Every row gives one point. The window is the flat piece filled in between its corners: a triangle in 3 columns, a solid with four corners in 4, and so on. A path goes straight from each point to the next, and from the last back to the first. After which points does the path pass through the window?

Window (3 x 3)
[[-16   9  19]
 [ 43  -5 -46]
 [-14 -24   8]]
Path:
(1): [ 55 -23 -31]
(2): [ 12  23 -57]
(3): [-70  -5  17]
(4): [-26 -28  34]
(5): [ 34 -11  15]
(6): [ -9  18 -22]
(7): [-19  11 -37]
(8): [ 35  -5 -13]
(9): [15  2 29]
(10): [-31  11   5]
(11): [-46 -17  25]
(12): [  4 -13  53]
Through the window after points: 1, 7, 9

Window (3 x 3)
[[ 22  -3 -16]
 [ 36  11  -2]
 [-38  23  34]]
Path:
(1): [33 -9  5]
(2): [ -4  41 -16]
(3): [ 17  13 -18]
(4): [ 29 -25  -5]
(5): [  9 -19  19]
(6): [ 31  17 -46]
(7): [-56  51  22]
(8): [-36  11  61]
Through the window after points: 1, 3, 5

Window (4 x 4)
[[  6  19  14  50]
 [-22   0  16 -49]
 [ 50  11  25  17]
 [  0 -15 -16 -58]]
Path:
(1): [ -7  37 -24 -54]
(2): [ 41  16  14 -16]
(3): [ 24 -23  18   5]
(4): [  4 -19  27  40]
(5): [ 26  59 -21  42]
(6): [43 40 26 -8]
(7): [ 29 -16   8   3]
(8): [  6 -50  23 -36]
(9): [-24  35   8 -34]
(10): [-14  38  16 -50]
(11): [-11 -19  14  -3]
(12): [-12 -27  23 -12]
(13): [ -7  27   9 -12]
(14): [47 33 24 17]
(15): [ 36 -43  20   4]
(16): [-19 -36  17 -42]
Through the window after points: 6, 8, 10, 12, 14

Window (6 x 6)
[[ 47  15 -15  52 -78 -32]
 [ 26 -39 -25  16 -35 -38]
 [-23   0 -29  17 -67  11]
 [-41  16  17  10  41 -22]
 [ 11 -22  28 -45  35  -6]
 [-29  32 -25 -18  46  -4]]
Path:
(1): [-3 -2 -9 10 23 11]
(2): [-20  25 -19  -9  13 -29]
(3): [-32  47  -5 -11 -69 -39]
(4): [  2 -21 -43  58  20  14]
(5): [ 31 -24  -1  29  -6   7]
(6): [ -1  -4  16 -35 -13 -33]
(7): [  3  -9  -3 -15  -7 -41]
(8): [  9 -29  -8  19   1  14]
Through the window after points: 1, 7

Window (6 x 6)
[[ 10   4 -41  28   6 -27]
 [ -7  -9 -11  11  18  -4]
 [ -3 -15 -35  27  -8   8]
 [  2 -34 -19  45  12 -13]
 [ 60 -77  -5   1  28  25]
 [ -4   6  59   6 -64  -9]]
Path:
(1): [ 18 -50 -23  12  10   3]
(2): [ 37 -23 -26  36  51  16]
(3): [ 4  9 -9 23 38  7]
(4): [ -1 -40 -39  23   4 -20]
(5): [ 39 -57 -25 -18   0 -23]
(6): [ 28 -33  19  21   9  20]
(7): [ 33 -30 -36  31  43  13]
(8): [ -5 -64 -26 -13  -8 -12]
(9): [-10 -50 -69  31 -25 -41]
(10): [  4 -16   2  28  22   1]
(11): [ 29 -12  -7  27  15  37]
(12): [  7 -38 -33  14 -21 -46]
(13): [ -4 -54 -20  30 -16 -38]
(14): [ 14  25 -31  36  31  26]
(15): [ 12   8  30  14 -34  -4]
(16): [-11 -26  20 -13 -50 -14]
Through the window after points: 9, 13

Window (8 x 8)
[[-45 -29 -46 -36 -14   1  -5 -49]
 [-29  51  48  44 -11  30 -36  41]
 [-37 -11  16 -18 -13   6  10  34]
 [  4   6   3  33  75   8  18  19]
 [ -4 -69 -13  41  -3  -2   8 -15]
 [ 18  29  36   3  -7  68  -1  20]
 [ 10 -47  25  13  43 -30  29 -53]
 [ 70 -70 -38 -29  -5 -49  -9 -51]]
Path:
(1): [-26 -42   6  25  40  -2 -36 -20]
(2): [-18 -21  31 -15  23  22 -30   6]
(3): [-28  36  -9  -5 -37   0  25  17]
(4): [  5 -11  24  22   9   9  31 -20]
(5): [ 10 -34  15 -23  43 -12 -63  -7]
(6): [ 15 -39  -3   2  61   8 -14  -5]
(7): [ 7  4 25 34 -2 -8 25 11]
(8): [ 15   6   4  19 -21  -6  16  -4]
(9): [ -3 -41  -4  -6  44  15 -23 -30]
(10): [ -1 -43  22 -26  69  33 -19  32]
(11): [ 20  25   1  54  -6 -13  40 -39]
(12): [-23  45   4  41   2 -32  39  17]
(13): [ -9  -4  40  15  -2  37 -39  12]
(14): [-15 -21  22   6  26   7 -12   8]
(15): [ -2   3  23  24 -23  17  17  32]
(16): [  3 -32  -2  25   3 -21  35 -12]
Through the window after points: 4, 10, 12

Window (8 x 8)
[[ 38  29 -15  15  -2  65  -1  -3]
 [  4  -2 -37 -20 -45   5  20 -27]
 [-15  33 -38 -27 -43   5 -42 -67]
 [ 13 -32 -20  27  95  16  41   8]
 [ 40 -10 -11  48  -1 -18   2  19]
 [-37  20 -36  14 -46 -11   1 -12]
 [-10  -5  18   9  -7  -5   5 -16]
 [ 38  12   7   8  -1  -8 -26  66]]
Path:
(1): [ 17  13 -16  12 -16 -11  23  -5]
(2): [ 14  18 -15  13   7   6  29   1]
(3): [ 10 -19  -5  13  -4  15  -5   1]
(4): [ 33  -2 -28  11 -19  49 -10 -11]
(5): [14 40 -8 11 20 32 10 -4]
(6): [ 48  50  33  -6 -15   1  18 -10]
(7): [  6  -4 -35  25  12  29 -31  12]
(8): [-30 -27  -2  13   3  23   0  -1]
Through the window after points: 4

Window (9 x 9)
[[-31 -20  52  60   8 -95  -6  22  19]
 [-45  23 -21 -46 -30   4 -38 -14 -14]
 [-31  -2  22 -55   8  19  -4  19  30]
 [ 13 -37 -14  20 -18  -4 -15 -24 -60]
 [ 12  29   4   1  45 -19  13 -51 -13]
 [ 18  22  -3   4 -60 -21   2  -3  25]
 [-30  49  -1  33  17   8 -11  13   9]
 [-26  35  37 -16   2 -12  35 -66  22]
 [-48   0  -2 -17   1 -28  -2  16 -56]]
Path:
(1): [-32  28 -28  20 -16 -17  14 -21  12]
(2): [-33   5  -1  -2  13  -9   1   7  18]
(3): [-10  40  24 -13  -5  25 -18   6  -3]
(4): [-15  25  30   2  -1 -28 -11  -6  -7]
(5): [-25   9   1   7   5 -35  14  -5  20]
(6): [-31   5 -15  -2  16 -23  -1  -1 -15]
(7): [-29  24  42  -5 -10 -15  -1   4 -37]
(8): [ -7  16  42 -15  -1 -18 -17 -21 -24]
Through the window after points: 2, 6

Window (9 x 9)
[[  5 -20  -6 -28  29  33   8  18 -17]
 [ 39   3   1  10 -71  47  66 -46 -35]
 [ 20  56 -17   0   7   5  31  63  18]
 [ -8 -22 -12   5 -15  -3 -36 -10  29]
 [ 39  16 -11  -6  71 -24 -33 -65 -13]
 [  1   3 -22  63  13  36  32  47  -1]
 [ 18  -6  36 -16  23 -16 -10 -27   6]
 [  5 -38 -23  -3  31  -6  32  -5 -17]
 [ 39  -6  15 -32 -15 -15 -14   8 -29]]
Path:
(1): [ 84 -17  -7   7  33  31  51   0   4]
(2): [ 38 -19  -2   6  23  -3 -20 -15  15]
(3): [-31  18   3 -15  34  -3  33 -42 -27]
(4): [-25  22   6  23   9   4  29  47 -10]
(5): [ 58 -47 -54  51  28  45  15 -18   3]
(6): [ 21 -16 -17  12  46   6  11 -11  17]
(7): [ -3  41  -1   8   2   0 -14 -12 -59]
(8): [-21   2   1  13 -24  23 -12 -17 -43]
(9): [ 95  -4   3 -38  49 -16  51 -20   8]
(10): [ 32 -13 -20  -6  12   8  16   1   7]
(11): [ -3  14 -12  12   1   9  -4  21  -8]
(12): [ -1 -14  -8   5  -8   2   5 -11 -21]
(13): [ 40 -13 -13  -7  12  15  36 -23   2]
(14): [43 -3 -6 -7 -1  8  7  4  9]
(15): [-56  -1  28   3  10   2  17  26 -29]
(16): [-50  -9 -12 -10   7   4 -17  22 -26]
Through the window after points: 4, 12, 16

Window (11 x 11)
[[  2 -19  71 -10 -44 -26 -19  -3  -3  -7 -42]
 [-29  11 -61  18 -43  55  49   4  33  15  -3]
 [  6  -1  -1  48 -33 -22 -61 -41   4  45  14]
 [  0   0  -4 -23  32 -11  34 -53 -56  41 -13]
 [-14 -18  31  15 -27  18  29 -19  -3  35  21]
 [-71  -2 -56   6  16 -13 -12   8  16 -16  37]
 [ 12   9 -36  18 -26 -22   0  -3  37  -2  36]
 [-19  46  17  20  53 -40  50  13 -95 -20 -45]
 [ 22  56  26  23 -16   8 -19 -30  16  -3   3]
 [ -5  -3 -35  19   6  22  26   8  -4 -75   3]
 [ 35 -12  -3 -16  37  31  12  43  -9 -34  -9]]
Path:
(1): [  7  -7   2  13   9 -18  12 -10  30  16 -12]
(2): [  2  40  36  70  17  -9  57 -33  41  25 -24]
(3): [  1  11   0   1 -12   2 -23 -16 -24   2   1]
(4): [ 15  17   8  -6 -49  12 -10  -6 -10  -6  13]
(5): [  4  -7   2  17  -7  -3  -4 -12  31   5   7]
(6): [-41  31  22  73  49 -52  39 -16 -26 -22 -66]
(7): [ -3  18  -1  -8  16  -4  27   9 -53  -4  -6]
(8): [ -5  10   1 -26 -19  27   1 -10 -59  -5  35]
(9): [ -7 -25 -41  40  24 -13  36   5  45  -5 -39]
(10): [-16 -17   9  29  19  -5  12 -31  37   7  -4]
(11): [ -5  19  -5   8 -15 -12   5  23 -24 -27  -2]
(12): [ 41  42 -37 -21 -35  23  -1  51 -26 -15  27]
(13): [-30 -25  -9  16  31   5  15  -8  13 -23  -3]
(14): [  4   2   5  42  32   0  39 -46  33  -1 -12]
(15): [  6   9 -39  -6 -59 -25 -25  28  12  -3  45]
(16): [ -1  18  18  -3 -14   4   5 -29 -35   6   0]
Through the window after points: 6, 12, 14, 16
